Each row of a before or after table is a point. One or more steps were done to the points. Then noise was added and the rows were shuffled. The steps act on columns, c1 being the first. What was done? A step turns or swaps two columns, mirrors them in a line or flattens them onto one, adds a multiple of one to another, or multiplies or shifts one. Angles are multiples of 10 degrees, from the lower column toward the higher: turns from -170 to 170, lines from 10 to 170 but not 90. Use the fewest steps. Two steps may share a column if one is a turn and the other turns, adds or multiplies; they go together, in the order done. Otherwise the lowest column goes first.

Before, 14 rows:
[[  2  13   4]
 [ -5   6   3]
 [  9 -20   1]
 [-10   5   0]
 [  0  -4 -19]
 [  4   8   1]
 [-11   4   3]
 [ 13  12  -5]
 [ -4   3   4]
 [ -4  12   5]
 [ -6  -4  13]
 [ -5   2  -2]
 [ -1   1  -5]
 [  8   0   0]]
After (14 x 3):
[[  0 -12 -31]
 [  9  36  -8]
 [ -8  12   5]
 [ -4 -13  21]
 [ -7  16   1]
 [  1  39   7]
 [  6 -60   2]
 [  2  24   1]
 [ -3   6  -3]
 [ -3  36   9]
 [ -3  18   5]
 [ -2   8   7]
 [ -1   3  -8]
 [  6   0  -1]]
Steps: multiply c1 by 0.7; multiply c2 by 3; multiply c3 by 1.6

Before, 9 rows:
[[-31  -1 -20  11]
 [ 15  11  23  16]
 [ 22   0  26  -6]
 [ 14 -36  23  -7]
 [ -2 -17 -25 -23]
 [ 27 -24  15 -10]
 [-14 -42  -8 -31]
 [ 29   8 -25   1]
 [-24  -5  -7 -20]]
After, 9 rows:
[[-27  -4  -6 -22]
 [-44  -2 -20  10]
 [ 41   1  25  -8]
 [ 31 -35  24 -32]
 [-18 -40  -6 -60]
 [ 13   5 -23   7]
 [ 32  10  24  25]
 [ 38 -23  16 -25]
 [-18 -16 -25 -35]]
Steps: add 0.7 times c3 to c1; add 0.7 times c2 to c4

Before, 8 rows:
[[ 11  -7  60  29 -24   5]
 [ -4   3  13  38  -6 -29]
 [-43 -11  16  -4  -3  11]
 [-19  10  13  34 -31  33]
 [-15 -11  17 -31  -8   0]
 [-28 -30  -3 -14   9  -5]
 [-13  16  27  -3  14  13]
 [ 18 -23  40  19 -12   7]]
After (8 x 6):
[[ -1 -22  60 -22 -26   4]
 [ 36  26  17  -6  -3  11]
 [ -2  19  28  -4  15  13]
 [ 42   7  -2  12   8  -5]
 [ 18  15  18  28  -9  -1]
 [  6 -33  40  -8 -11   8]
 [ -1  -7  12 -37  -7 -27]
 [  2   7  12 -39 -31  33]]
Steps: turn c1 and c2 by 130 degrees; turn c2 and c4 by 160 degrees

Before (9 x 8):
[[ 14  14  24  14  19  20 -17   5]
 [  0  28   1  13  14  12  25   8]
 [-30 -15 -12   1  12 -10  22   3]
 [ 20   3   4  -9 -13  -2  -6 -28]
 [-17 -12  -4 -38   2  -6  -1 -20]
 [ -3  22  -9  12  -4  22   5  -6]
 [ -8 -18 -16 -14   8   7  22  -2]
 [ -6  11  -9   8  17   2   5  29]
 [-13  12 -22   8  31   4  12   6]]
After (9 x 8):
[[-13  -2  38   8   7 -13  12   6]
 [ 20  -3 -13  -9   6  -1  -6 -28]
 [ -6  -4  19   8  -1 -11   5  29]
 [ 14  10   4  14 -61 -22 -17   5]
 [ -8  15  15 -14  19  13  22  -2]
 [  1  -4  12  13 -16 -30  25   7]
 [-17   1   3 -38   5  14  -1 -19]
 [-30  -1  17   1   9  18  22   3]
 [ -3   8   1  12  19 -30   5  -6]]
Steps: turn c2 and c6 by -120 degrees; turn c3 and c5 by -120 degrees; multiply c5 by 2

Before (14 x 8):
[[ -5  -4   8  -3  -4  -6   6   3]
 [ -4   9   6   2   4  -7   5  11]
 [ -6  -3  10   7   5  -7   9  -5]
 [ -8  -7   6  12  -1  -3   7 -11]
 [ -8  -5   7 -25   6   9   4 -16]
 [ -4  -6  10   5 -23  -6   3   6]
 [ -8 -10   8   7   2  -1  10  14]
 [ -3  -3  -3  11   8  17   3   0]
 [ -7   6   9   1 -18   1  11  10]
 [ -9  -1  11  11   5   5   3  13]
 [ 11  -2   3  11   2   4   1   5]
 [  2  -5   7  11   7  11  23 -22]
 [ 13  -8  10   7   6  18  15   8]
 [ -4  -8 -60  -7   8   0  13  -6]]
After:
[[ -1  19 -10  -4   1  -1 -12  15]
 [ -7  27  -7 -10   1   4   9   4]
 [-20  22 -12  -3   5  18   0   8]
 [ -3  27 -14  -3   5  -8 -10  -5]
 [  4  28 -14  -6   5   6  -9  12]
 [ -1  27  -2 -10   7  19  -3   0]
 [ -2  39  -6   2   3  -7  -6  10]
 [  0  24 -10  -2 -23  -7  -6   6]
 [  0  23 -10  -9   0  -4 -10 -11]
 [ -3  37  -9   0 -19   3 -13  10]
 [  3  26   2  26   5   8  -9 -17]
 [-19  25 -10  -7   7  11 -13 -23]
 [ -9  23  60 -15   7   1 -12  -6]
 [ -2  26  -6   4  -4  -5  -7   2]]
Steps: turn c1 and c7 by 130 degrees; shift c2 by 30; turn c3 and c4 by 160 degrees

Before (13 x 9):
[[ -9  36  -4  47  23  60 -21  -3  17]
 [  6 -36 -21  22 -27  -6   8   9   6]
 [ 10  25 -28  31   3  36 -51   7  21]
 [ -8  30 -16 -58   4  -9  23   1 -29]
 [-33  10   4  33  -8  24 -34 -20  30]
 [  2  13  -4 -43   3  26  38 -18 -43]
 [ -4  -5  -5 -31   4   8  17  26 -52]
 [  4   2  -5 -20 -20   2   4 -11 -55]
 [ 24  -2   7  11   2  42 -36  -1  36]
 [ 17  31  18   0  13  -5   8  -4 -22]
 [  5  30  -8 -25 -20  12  37  13 -20]
 [ 22  10 -32 -19   0   5  21 -18 -33]
 [ 12 -40 -31  16  22  -5  -8   4  15]]
After:
[[ 60  35  20  13 -14 -11  23 -44  -3]
 [  2 -12 -55 -13 -10   2  -7  16  -5]
 [ 27  14 -42 -30  -8   2 -40  30  -6]
 [  4   9 -29 -20  -7  23 -24   7 -32]
 [ -2 -45   3  14  11   7  -4 -18 -26]
 [ -5 -12  13   9  44  15   5  -8 -32]
 [ 18  -3  27   2 -17 -29  35 -35   5]
 [ 38  20  16  21 -18  10  49 -24 -25]
 [ 41   1  35   6  10  21  39  -9   6]
 [-10  24 -27 -20 -28  -5 -22  52 -15]
 [ 14   7 -22  -3 -34   9 -38  31  -4]
 [ -8  29 -20   1 -17  19  -6  -1  22]
 [  7  -4 -55   7   8   0 -16  40  -4]]
Steps: swap c1 and c6; turn c2 and c5 by -50 degrees; swap c3 and c9; turn c4 and c8 by -60 degrees; multiply c4 by 0.7; multiply c7 by -1
